Each row is a point. Each copy is the shape, with its points in the same order, stretched, turned, moved and blurred by noise. Some copies are also mirrored. Which?
In the rows, 128 means zero.

Shape, 8 rows:
[[128 164  80]
 [ 98 119  93]
 [129 192 102]
 [172 168  99]
 [ 90 126 113]
 [110 155 112]
 [144  95 124]
 [194 121 168]]
Copy 1:
[[106 149 160]
 [ 84 111 138]
 [131 146 171]
 [143 176 125]
 [ 96  98 141]
 [115 119 152]
 [120 131  78]
 [186 154  54]]
Copy 1 is: only turned
Copy 2:
[[106 177 148]
 [ 73 139 163]
 [143 183 156]
 [140 186 110]
 [101 122 177]
 [125 152 161]
 [106 117 117]
 [185 109  84]]
Copy 2 is: only turned
Copy 3 (8 x 3):
[[108 170 118]
 [149 150 122]
 [ 96 178 144]
 [ 72 130 122]
 [149 155 138]
 [125 160 141]
 [122  85 128]
 [ 74  42 157]]
Copy 3 is: mirrored
Copy 4, 8 rows:
[[198 123 135]
 [148  86 132]
 [186 150 147]
 [190 167 108]
 [128  87 151]
 [151 115 152]
 [118 120 105]
 [ 89 174  84]]
Copy 4 is: mirrored

Shape, 9 rows:
[[121  94 158 105]
 [140 156 163 148]
 [146 141 127 159]
 [188 134  87 103]
 [109  82 138  79]
 [108 155  95  87]
 [157  87 160 148]
 [114 140 104  91]
 [155 132 167 104]]
Copy 1, 9 rows:
[[123 137 185 145]
 [113 168 118 174]
 [134 164 102 135]
 [222 144 120 124]
 [141 106 198 133]
 [174  77 114 138]
 [119 193 170 129]
 [171  88 129 135]
 [142 161 164 178]]
Copy 1 is: mirrored
Copy 2:
[[167  85 132 139]
 [122 139 175 125]
 [122 169 153 153]
 [ 64 145  86 168]
 [173  78  93 127]
 [119 149  79  85]
 [148 114 164 195]
 [128 137  87 101]
 [110  92 146 140]]
Copy 2 is: mirrored
Copy 3:
[[155 142 103 152]
 [105 121 153 169]
 [126  97 160 138]
 [179 145 203 114]
 [170 158  94 128]
 [115 174 145  94]
 [171  91 128 168]
 [129 166 139 103]
 [152 154 152 170]]
Copy 3 is: mirrored
Copy 4 (9 x 4):
[[147 102 186 120]
 [ 69 110 132 142]
 [100 128 120 174]
 [129 218 145 152]
 [181 117 184  96]
 [140 166  94  86]
 [128  99 193 181]
 [147 158 117  97]
 [ 95 132 181 115]]
Copy 4 is: only turned

Shape (10 x 6):
[[117 125 135 143 135 136]
 [151 169 147 161 102 102]
 [ 59 151 161 169 148  92]
 [ 69 201 104 166 167  95]
 [ 52 114 132 184 150 153]
 [ 99 129  88 116 106 110]
 [133 120 106 133 113 162]
 [134 125 132 102 164 123]
 [101 157 144 132 109 144]
 [125 125 152 156 166  99]]
Copy 1, 10 rows:
[[140 141 143 143 119 117]
 [154 152  79 110 117  87]
 [131 186 185 142  95  67]
 [140 180 169 192 183  12]
 [168 167 218 195  75  96]
 [135  79 134 144 149  72]
 [167 103 124 164 131 139]
 [ 94 143 139 151 171 142]
 [181 150 150 111 139 109]
 [ 97 165 144 153 113 124]]
Copy 1 is: mirrored
Copy 2:
[[145 126 139 139 117 149]
 [109 137 102 157 134  96]
 [137  88 141 184 181 155]
 [140 118  81 141 194 185]
 [166 103 142 187 118 198]
 [138  82 103 108 105 143]
 [143 136 119 121  74 155]
 [154 137 153  89 142 153]
 [104 125 128 147 116 160]
 [167 127 148 144 163 129]]
Copy 2 is: only turned
Copy 3 (10 x 6):
[[135 116 122 153 129 124]
 [183 102 151 123  72 105]
 [187 129 140 220 128  73]
 [225 153 150 227  88 132]
 [118 100 128 224 137 120]
 [146 127  68 155 104 117]
 [103 106 105 122 105 153]
 [146 152 107 135 157 133]
 [128 144 133 152  83 100]
 [180 107 136 164 158 115]]
Copy 3 is: only turned
Copy 4:
[[136 130 124 126 135 147]
 [143 147 129 159 140  85]
 [106 112 102 114 215 119]
 [142 115  33 129 191 111]
 [104 112  96 131 178 207]
 [124 167  67  98 110 137]
 [145 158 116 137  94 175]
 [158 117 127  88 126 128]
 [141 160 118 125 168 144]
 [128  89 136 121 145 114]]
Copy 4 is: only turned

Shape:
[[140 111 113 139 147 123 110 136]
 [131 145 150 118 152 128  97 125]
 [134  98 103 127 144  99 111 115]
 [128 104 111 135 143 140 108 121]
 [150 100 152 120 120 137 118 112]
 [128 124 102 126 142 146 111 125]
 [ 92 156 113 130 150 150 126 126]
 [152 131 146 129 144 131 249 182]
 [158 141 116 128  97 110 152 128]
 [143 105 117  68 128 105 127 115]
 [132 103 108 132  69  56 150 122]
 [129  93 143 133 129 130 108 117]
 [124 114 116 122 127 138 100 157]]
Copy 1 (13 x 8):
[[104 103  98 134 142 117 139 126]
 [135 119 135 132 150 117 127 163]
 [ 98 123  98 108 137  98 148 138]
 [104 103  98 113 141 120 136 123]
 [102 131 127 109 110 121 105 142]
 [116  96  96 113 137 142 140 133]
 [157 101 126 113 135 148 160 142]
 [ 99 139 212 164  73 173 184 131]
 [110 171 123 133 103 155 155 159]
 [ 82 132 127 101 114 131 138 190]
 [113 181  99 122  60 112 174 159]
 [114 116 114 107 111 106 116 131]
 [113  84  91 133 122 129 131 153]]
Copy 1 is: mirrored
Copy 2 (13 x 8):
[[ 90 144 142 105 147 116 104 143]
 [ 84 118 187 116 140 118 144 129]
 [103 138 137  71 151 109  95 125]
 [ 98 145 148  94 135 138 110 147]
 [130 146 167  99 107 123 121 136]
 [102 149 153 107 151 144 119 148]
 [ 92 110 146 134 155 159 147 125]
 [144 146  43 206 117  89 160 122]
 [156 143 144 146 157 111  96 102]
 [148 146 155  64 164 112 151 122]
 [173 101 133 100 157 107  57  95]
 [108 128 163  88 105 129 106 141]
 [108 128 156 112 150 129 119 181]]
Copy 2 is: mirrored

Shape:
[[205 164 164  88 159 101 162 114 151]
 [ 99 161 134 149 112 140 131 158 187]
 [145  99 108 146 147  94 116  90 106]
 [128 121 100 152 141 134  91 125 150]
 [104 121 112  58 185 142 179 117 152]
 [105 164  82 141 138 120 161  89 139]
 [100  88 145 150 118 161 128  83 185]
 [195 146 140 106 164 151  67 128 174]
 [153 167 120 115 187 181 132 137 139]
 [173  63 104 118 138 119 125 138 170]
 [118 154  85 133 166 136 186 110 129]
 [146 116 142 106 113 145 158 109 120]
 [138 107 137  73 149 126 164 134  95]
 [141 147  65 161 110 143 111 120 144]
 [121 138 176 135 151 143 192 185 183]]
Copy 1, 15 rows:
[[136 249 168 100  77 137 136 120 160]
 [ 93 151 105 127 181 122 144 104 162]
 [121 143 121 180  92 131  80 151 122]
 [119 124 122 156 151 133  82 132 153]
 [132 175  90  96 151 176 116  94  81]
 [145 166  52 163 154 144 131 124 151]
 [ 61 119  81 167 150 175  88  83 132]
 [136 173 186  94 118 138  68 109 187]
 [170 172 145 124 174 147 113  75 148]
 [ 83 146 169 142 105 187  78 165 124]
 [156 179  78 167 169 160 136 113 125]
 [114 137 135 143  96 158 147 104 122]
 [131 145 151 117  92 143 141 114  78]
 [143 119 110 168 152 152 117 149 182]
 [ 78 202 148 127 182 139 163  83 110]]
Copy 1 is: mirrored
Copy 2, 15 rows:
[[143  95 113 112 210 134 180 121 132]
 [103 143 132 112 115 103 116 124 176]
 [148 120 103 172 124 103 129 132  86]
 [157 137 116 162  95 112 115 126 146]
 [114  46 135 110 122 155 131  82 130]
 [126  98  92 140 117  90  74  91 127]
 [110  92 153 177 127 119  76 159 146]
 [199 125 151 144 154 142 169 127 173]
 [169 118 129 129 146 166 114  65 161]
 [130  95 110 159 121 169 159 172 137]
 [113  97  84 136 125 129  83  67 129]
 [129  91 126 108 162 147 103 142 103]
 [126  87 122  96 146 162 143 112  86]
 [164 134  83 140  94 117  72 134 153]
 [ 69 129 128 105 158 149 150 111 164]]
Copy 2 is: mirrored
Copy 3, 15 rows:
[[121  89 130 118  67 119  99  37 179]
 [141 133 153 116 149 106 198 137 132]
 [109 134  88 141 136 126  71 164 119]
 [109 149 132 109 170 120 137 173 135]
 [ 65 112  45  81 109 178 145  62 110]
 [112 167  78 138  97 128 146 159 118]
 [ 52 105 141 152 146 118 175 173  89]
 [ 79 124 186  64 148 101 131  85 184]
 [ 95 162 149 101 154 149 136  57 161]
 [108  75 118 110 140 185 119 152 152]
 [113 158  70 144 116 169 133 118 131]
 [115 113 142 133  99 168 113  94  91]
 [122 114  90 102 115 183  82  52  95]
 [136 172 148 119 133 147 147 192 135]
 [145  85 136 151 158 151 179  58 157]]
Copy 3 is: only turned

Shape (14 x 11):
[[152 100 155 157 137 127 169  90  71 199 163]
 [123 112 111  89 148 130 101 106 185 121  99]
 [ 77 139 101  79 115  76 172  59 138 116 169]
 [127 144 106  92 173 136 124 147 194 178 119]
 [143 129  94  86 158 141  85 171 175 132 139]
 [159 126 133 194 162 122 103 102 127 182 147]
 [164 120 145 164 115 164 141 109  96 174 168]
 [118 103 125 194 143 174 130 102 115 199 186]
 [ 75 154 139  90 139 132 135  96 115 134 127]
 [113 107  86 130 131 130 123 153 173 154  96]
 [ 75 143 120 110 138  60 159  98  87 107 147]
 [119 111 167 141 103 131 111 125 141 203 167]
 [133 119 173 176 137 146 165 120 140 157 170]
 [112  82 114  84 182 134  97 151 185 140 125]]
Copy 1, 14 rows:
[[113 174 143 112 161 149 153 127 126 123  22]
 [109 119 101 153 102 122 142  82 148 101 156]
 [131 158  86  80  68  99 199 100 110 101 104]
 [104 138  91 174  75 157 139 123 157 127 109]
 [119 113  73 140  93 133 109 126 154 142 133]
 [111 193 158 127 132 129 120 130 154 170  85]
 [116 163 135 118 161 136 158 149 124 161  74]
 [108 174 158 142 141  96 173 166 147 189  36]
 [ 84 159 128 111  96  85 151 137  94 113 115]
 [138 104 131 164  93 152 146 101 146 120 125]
 [144 163 117  66  77  89 140 112  92  91  85]
 [ 76 149 142 105 117 153 155 157 160 151  66]
 [124 158 148 115 144 145 155 171 160 112  64]
 [109  96  89 161  94 122 126 119 189 105 110]]
Copy 1 is: only turned
Copy 2, 14 rows:
[[190 139  78 106 155  99  97 132 162 108 176]
 [121  45 112 121 110 118 119 130 113 130 114]
 [158 106 119  82 112 132 137  72 158 197 105]
 [104  75 127 107 135  79 105 135 157  75  64]
 [101  85 108  77 121 114 128 134 114  84  91]
 [148 104  67 129 128  93  39 100 130  70 187]
 [170 125  74 120 127 132  88 133 166  72 182]
 [113  91  35 140 145  92  75  95 190  83 178]
 [108 104 158 123 115 131 125 131 170 169 138]
 [ 98  89  95 136  95  69 136 112 133 119  92]
 [143 156 142  90 115 122 144  82 124 210 136]
 [143  83  81 103 113  80 114  85 168  89 181]
 [162  90  84 147 159 131 121  97 164  72 161]
 [ 92  38  90  94 155  88 155 131 107 122  93]]
Copy 2 is: only turned
Copy 3 (14 x 11):
[[195  88 148 106 140 119 199 147 116 120 128]
 [101 109 118 162 129 177  82 130 106  85 110]
 [121  71 159 154 157 187 112 114  57 204 157]
 [128 112 107 162 144 167  84 173 135 103 159]
 [ 98  99  73 134 123 161  79 139 137  86 152]
 [154  79 127 158 138  76 162 138 137  74 136]
 [165 103 147 106 105 101 171 127 164 115 140]
 [143  71 123 160 140  69 192 149 190 123 117]
 [128 125 165 114 174 131 105 118 114 143 116]
 [119 137  78 163 114 135 103 156 120  92 130]
 [121 116 156 126 192 112 132 112  37 156 145]
 [172  65 117 100 123 110 119 159 127 120 102]
 [137  93 167 124 112  94 160 185 139 116 134]
 [ 98  81  78 148 162 184 112 163 107  81 103]]
Copy 3 is: mirrored

Shape, 17 rows:
[[153 143 164 120 133  80  86 179 146 152 112 181]
 [133  55 130 151 122 147 178 111 101 102 110 107]
 [125 135 117 133 158  80  98 147 139  78  96 170]
 [161 150 161  94 170  67  67 160 141 118 154 151]
 [134 108 115 100  97 123 170  92 110 107  95 129]
 [114 110 167 156 108 140 129  89  97  79  92 126]
 [140 126 101 155  84 138 131 120 114 126 123 116]
 [ 94 131 132  99  73 108 110 118 188 165 159 122]
 [114 131 100  79  78 141 109 145 168 163 146 137]
 [ 74 103 110 134 116 116 149 111 105 154 124 124]
 [107  85 102 103  94 161 121  93  97 125 122 115]
 [ 98 111 128 105  61 117 161 128 113 120 156 140]
 [144 118 125 154 142 107 115 107 128  97 152 189]
 [147  99 148 129 143  63  67 175 161  84 118 165]
 [133  95 122 159 115 110 177  71 112  99 104  98]
 [104 119 115 140  97 137 164 125  99  95 130  83]
 [ 99 150 135  78 117 149 126 167 194 158 153 145]]
Copy 1, 17 rows:
[[102  79 163  83 146 184  56 186 138 160 134 136]
 [199 147 135 166 115  63 152 106 136  73 156 121]
 [150 134 143 129 136 143  42 162  69 152 138 131]
 [ 94  98 140  76 145 185  43 201  83 141 165  85]
 [164 145 166 182  83  87 158  90 117 112 173 125]
 [163 104 163 206 151  84 142  93 106 113 126 100]
 [128 163 127 179 146 108 165 111 136 118 128 135]
 [ 59 144 173 137  93 128 161 146 103 133 115  95]
 [ 70 156 161 126  98 139 153 160 104 116 150 156]
 [117 145 133 164 104  62 119 139 136 145 133 120]
 [138 151 130 214  98  84 169 130 104  80 172 145]
 [121 178 174 147 106  69 171 146 128 138 154 123]
 [180 151 131 121 117 154 106 189  85 148 134 113]
 [134 129 166  98 141 178  29 201  69 117 133 105]
 [182 160 142 190  96  67 154  67 131 114 136  71]
 [133 169 133 172 146  40 167  91 115 122 154 104]
 [ 71 113 158  55 113 136 134 175 103 128 135 152]]
Copy 1 is: mirrored
Copy 2, 17 rows:
[[123 141 129 195 213 124 124 134 103 140 134  62]
 [110  61  61 122  63 138  97 124 181 110 140 108]
 [161 109 111 163 168 166 136 116 109 158  78  91]
 [157  89 119 189 198 120 158 136  58 142 132  95]
 [162 116 117 146  90 178 122 118 188  81 129 107]
 [136  98  87 152 156 171 100 106 171 103 113 149]
 [128 128 114 119 131 149 137 139 166 134 139 129]
 [163 115 186 143 189 100 163 131 142  69 110 105]
 [164 152 148 143 157 108 165 154 166  97 118  94]
 [155 103 115  97 145 156 109 144 162  96 122  76]
 [168 112  73 128 118 134 134 132 202 102 130 131]
 [139  98 121 142 128 163 166 149 196  54 134  80]
 [130 104 107 124 149 149 155  80 123 154 136  97]
 [141  76 109 213 188 116 151 121 109 166  97  96]
 [137  66 126 110  82 170 106 110 171 107 134 131]
 [132  81  95 111 101 171 135 168 164  91 114 126]
 [145 155 154 135 159 102 157 153 110  72  96  69]]
Copy 2 is: only turned
Copy 3 (17 x 12):
[[162  86  71 157  79 108 158 202 127  63 139 158]
 [ 98 180 118 111 175  77  85  94  87 168 149  71]
 [163 125  63 129 160 122 174 171 154  75 131 187]
 [155  94 109 182 101 126 179 170 157 108 137 237]
 [110 152 112 126 185  95 137 138  87 121  85 123]
 [127 147  59  63 161  93 121 125 135 197 106 119]
 [125 164 110  89 131 111 147 126  85 136 121  96]
 [153 162 115 171  56 125 126 180 100 120  70 147]
 [176 124 142 145  98 132 140 159  78  78  83 125]
 [124 151  94 143 126 136 118  92 116 126 101 108]
 [153 134 118  90 165 111 131  63  88 153  89 110]
 [135 148 110 155 148 134 137 139  72 149  95  96]
 [128 142  87 112 162 142 136 137  87 138 149 180]
 [184 124  60 156 112  81 172 184 139  96 155 175]
 [ 74 210 101 118 161  85 114 120 104 174 114 123]
 [114 179 124 116 159 123 135 112 122 170 112  89]
 [167 113 156 168  91 161 102 201 109  71  97 137]]
Copy 3 is: mirrored

Shape (16 x 12):
[[175 130 104 181 141 155 139 151 102 174  96 140]
 [165 160 197 176  82 137 156  77 111 146 141 146]
 [109  84 146 166 124 182 172  84 138  85 105 156]
 [125 153 127  94 153 183 111 112 182 155 142  76]
 [108  77 132  87  79 169  93 168 137  92 148  80]
 [116 159 116 156  91  83 101 172 106  99 128  81]
 [114 106 128  85  89  99 150 163  99  96  85 123]
 [171 140 137 123 149  82 100 125 151 129  94 154]
 [ 73  88 111 137 129 179 134  92 114 100 131 126]
 [175 155 115  92  62  95 143 154 159 176 167 140]
 [128 131 149 145 125 117 115 136 167 113 102 132]
 [122 156 188 102 112 119 147 102 188 114 147 145]
 [116 129 103  92 123 141 115 169 116 132 165 142]
 [164 168 194 126 125 141 168 151 157 131 104 167]
 [ 83  93 146 129 131 175 164 154 110 184  85 156]
 [167  83 146 179 138 142 155  97 128 123 165 101]]
Copy 1 (16 x 12):
[[159 108 165 150 148 101 147 144  54 133 100 142]
 [139 133 108 209  79  94 134 160  73  74 154 182]
 [ 97 134  62 196 132 139 163 137  50 115 114 125]
 [126 186 154 162 148 154  99  73 133 169 121 145]
 [ 79 190 142 143 140 143 142 120 137  87 130  51]
 [130 171 149  87 124  88 133 192 121 116 158 124]
 [ 77 159 107 112 155  78 138 143 137  81 107 111]
 [162 110 109 111 129 133 107 115 114 105 115 162]
 [ 70 141  94 170 119 152 154 135  88 151 106 109]
 [141 154 153 141 152 115 173 146 178  77 125 178]
 [138 151  92 136 153 127 118 128 117 107 137 135]
 [119 153  87 177 133 148 123 123 135  71 155 181]
 [ 98 134 168 125 148 168 133 135 113 103  98 132]
 [127 140 124 172 177 131  98 118  76  43 135 175]
 [ 66  96 140 196 186 106 118 136  89 117  89 105]
 [126 119 130 165 109 121 176 110  57 129 172 130]]
Copy 1 is: only turned
Copy 2, 16 rows:
[[101 145 134 149 144 128  89 157 149 155  83  88]
 [161  91 184 126  85 175  97 192 102 158 126 155]
 [113  86 140 186 127 151  77 168 118 106 154 191]
 [137 128  90 121 174 224 171 118 137 127 112 155]
 [144  91 125 117 179 159 219 189 123  72 163 129]
 [127 165 159 126 158  97 184 166 109 169 169  95]
 [143 130 121 109 140  45 156 183  96 108 121 157]
 [101 180 131  92  86 125 110 112 164 105 119 131]
 [135  79 101 183 145 150 119 147 101 125 166 169]
 [151  91 161  42 166 148 142 125 110 137  85 140]
 [118 164 145 125 129 138 123 155 162 108 149 150]
 [160 125 148  86 123 177 108 145 125 106 144 206]
 [142 116  94  91 176 141 122 141  97 119 140 118]
 [128 171 151  94 138 146  74 193 127 115 103 164]
 [179 114 100 150 154  92  86 199 150 128  91 155]
 [129  96 198 175 131 196 132 135 117 109 140 117]]
Copy 2 is: mirrored
Copy 3 (16 x 12):
[[ 86 179 119 166 120 152 127 179 127 166 144 116]
 [199 196 169 171  44 144 130 109 118 127 131 136]
 [128 176  79 115 121 118  68  59 142 158 141 133]
 [139  82 159 112 122 133 171 102 153 125 156  58]
 [158  35  71 112  73 150 160  86  80 190 147 141]
 [156  87 125 112  68 112 156 193  92 126 114 165]
 [126 106 101 104  88 123 158 100  85 195  70 167]
 [109 109 194 151 141 124 130 130 111 136  99 158]
 [112 129  65 104 111  98  95  77  91 143 152 115]
 [154 130 161 152  98 199 246 122  77 126 107 171]
 [132 119 158 110 128 130 120 120 131 149 127 156]
 [192 128 179 109 127 148 155  64 120 121 108 139]
 [129  98  94 123 136 165 165 124  38 144 122 128]
 [179 173 173 129 132 184 132 108 144 172  96 125]
 [ 88 190  94  96 138 144 138  98  89 228 146 111]
 [158 130  92 191 106 101 129 121 149 142 159 120]]
Copy 3 is: mirrored

Shape, 18 rows:
[[149 169 171 169 136 123 104 118 140 151  76 117]
 [ 82  53 107 106 123 178 169  95 181 154 131 126]
 [129 176 150 194 121 149 136 148 105 136  71 137]
 [ 66  95 113 116 112 166 162 150 164 118 165 158]
 [121 155 157 136 115 159 127 131 133  87 140 133]
 [116 148 152 165 121 111 114 111 103  71 107 111]
 [138 126 108 129 178 152 158 107 133 151 157  89]
 [127 107 102 100 137 166 178  95 152 116 103 173]
 [111 108 144 111 101 149 157 126 186 107 153 158]
 [ 92 121  62 112  99 136 147  94 177 160 121 151]
 [136 112 127  72 160 132 139 133  81 180 124 101]
 [182 104  95 117 175 142  84 158 100 150 108  84]
 [153 156 159 123 156 122 110 147 130 135  85  98]
 [102 126 104  96  87 204 143  88 163 141 144 140]
 [177 175 152 174 161  98  92 126  99 158 108 144]
 [161 113 107  96 137 146 176 170 137 114 155  75]
 [143 191 145 147 145  98 115 135 109 139  76 100]
 [ 74 163 103 122 163 165 119  99 176 145  92 164]]
Copy 1, 18 rows:
[[ 80 133 114 161 180 112  37 114 135 156 132 130]
 [103  37 209 149  92 152 196 128 138 159  88 161]
 [107 150 173 161 181 117  35 115 155 109 154 116]
 [115  81 198 156  96 133 211 151 130 108 121 126]
 [136 134 138 149 172 110 138 116 141 104 130 131]
 [132 132 126 134 188 114 101  62 140 104 174 140]
 [133  98 152 115 146 189 150 152 153 184 110 133]
 [125  53 162 160 103 152 130 137 178 100  70 168]
 [108  78 145 196 120 115 185 132 136 120 103 157]
 [ 59  67 161 159  57 184 150 119 134 114 100 147]
 [165 121 108  72  99 143 123 145 124 179  86 100]
 [163  92 111  50 165 163  90 163  97 166 116  58]
 [109 115  89 120 180 107  81 133 141 153 126 107]
 [103  89 187 159 108 159 173 117 126 121  48 136]
 [114 177  90 143 181 138  28 143 115 143 150 128]
 [180  70 111 127 130 162 180 138 156 176 106  90]
 [ 95 151  91 118 161 125  51 106 160 149 156 106]
 [ 17  84 186 129 126 150 120 155 157 101 108 149]]
Copy 1 is: mirrored
Copy 2 (18 x 12):
[[170  95 160 103 141 159 112  78 119 143 110 157]
 [ 98  63  88 170 115 161 198 143 135 112 155 102]
 [175 116 137 118 165 186 125 106  96 168 104 192]
 [102 134  96 174  94 177 173 171 118  92 163 146]
 [151 139 133 160 113 143 127 128 146 107 116 183]
 [137 152 136 172 152 125 114  89 127 156 118 170]
 [193  97 114 153 180 118 149 152 135 115 129 106]
 [142 109  54 152 127 169 159 129 155 125 102 135]
 [115 124 105 148  59 155 147 139 126  90 126 140]
 [129 131 117 149 126 196 200 123 128 138 149  88]
 [133 115 110 106 173 120 151 181 183 138 142 140]
 [137  87 141 138 208 152 110 152 179 122 128 119]
 [136 104 150 104 160 136 117 106 153 105 111 160]
 [154 101 123 167 107 174 202 151 168 121 132 131]
 [200 140 136  90 161 163  68 100 127 164 124 148]
 [135 104 122 152 161 111 140 194 126  82  90 137]
 [162 134 154 100 182 136 127  90 129 143 110 162]
 [152 129 100 138 144 204 178  78 150  94 172 130]]
Copy 2 is: mirrored
Copy 3, 18 rows:
[[104 104 122 114 102 117 167  38 109 104 134 134]
 [185 153 158  93 134 176  66 128 170 160  50  91]
 [128 107  90 123 168 110 176  39  88 118 114 113]
 [175 163 132 144 149 161 106 155 119 176  39 100]
 [132 115 133 159 130 149 167 109 113  94  80 101]
 [ 91  75 152 130 153 103 176 110  95  86 106 111]
 [180 181 135 110 119 137 117 130 145 123 153  91]
 [164 139 108  49 149 188 128 132 146 120  52 125]
 [136 133 119 122 121 180 140 144 136 156  45  99]
 [148 132 115  68 119 207  89 117  86 186  81 118]
 [125 193 131 141 160 140  86 107 157 107 149 146]
 [152 129 112 141 116 117  91 127 133  79 175 185]
 [101 134 117 133 106 105 140  81 120  83 123 150]
 [185 150 133 119 132 230  97 110 137 130  70  84]
 [102 114 110 117 114 113 208  70 104 117 187 172]
 [148 169  74 142 121 147  75 163 145 106 125  81]
 [ 87 128 103 120 120  99 160  57  83  94 143 142]
 [183 161 158  81 106 152 139  89  92 134  53 148]]
Copy 3 is: mirrored
Copy 4 (18 x 12):
[[109 129 143 140 147 162 112 112 107 148  58 164]
 [130 172  68 108  88 127  69  99  88 112 157  46]
 [105 119 117 110 175 187 116 133 105 126 100 175]
 [130 152  82  54 122 139 130 111 127 106 167  84]
 [156 137 113  94 151 142 133 116 139 111 117 154]
 [122 106 115 110 149 125 124 113 139  90  75 179]
 [133 142 123 171 146  99 114 110  81 126 154  69]
 [138 140  41 121 136 130  77 109 118 162 153  82]
 [154 145  84  72 101 131 130 120 135 135 121 109]
 [ 90 185  72 108 127 104 110 114 109 173 142  83]
 [113 135 157 159 127 105  49  87 109 155 179  88]
 [122 163 160 218 160 149  86 143 146 105 132  68]
 [127 125 156 150 161 134  91 127 132 148  73 133]
 [146 203  77 105 128 129  87 100 103 141 179  95]
 [ 97 110 156 161 160 160 149  98 127 152  92 166]
 [167 139 131 162 138  90 110 184 131 129 148  63]
 [100 113 155 144 175 116 104 124 119 166  72 167]
 [105 161  80  90 185 136  99  74 104 169 116 101]]
Copy 4 is: only turned
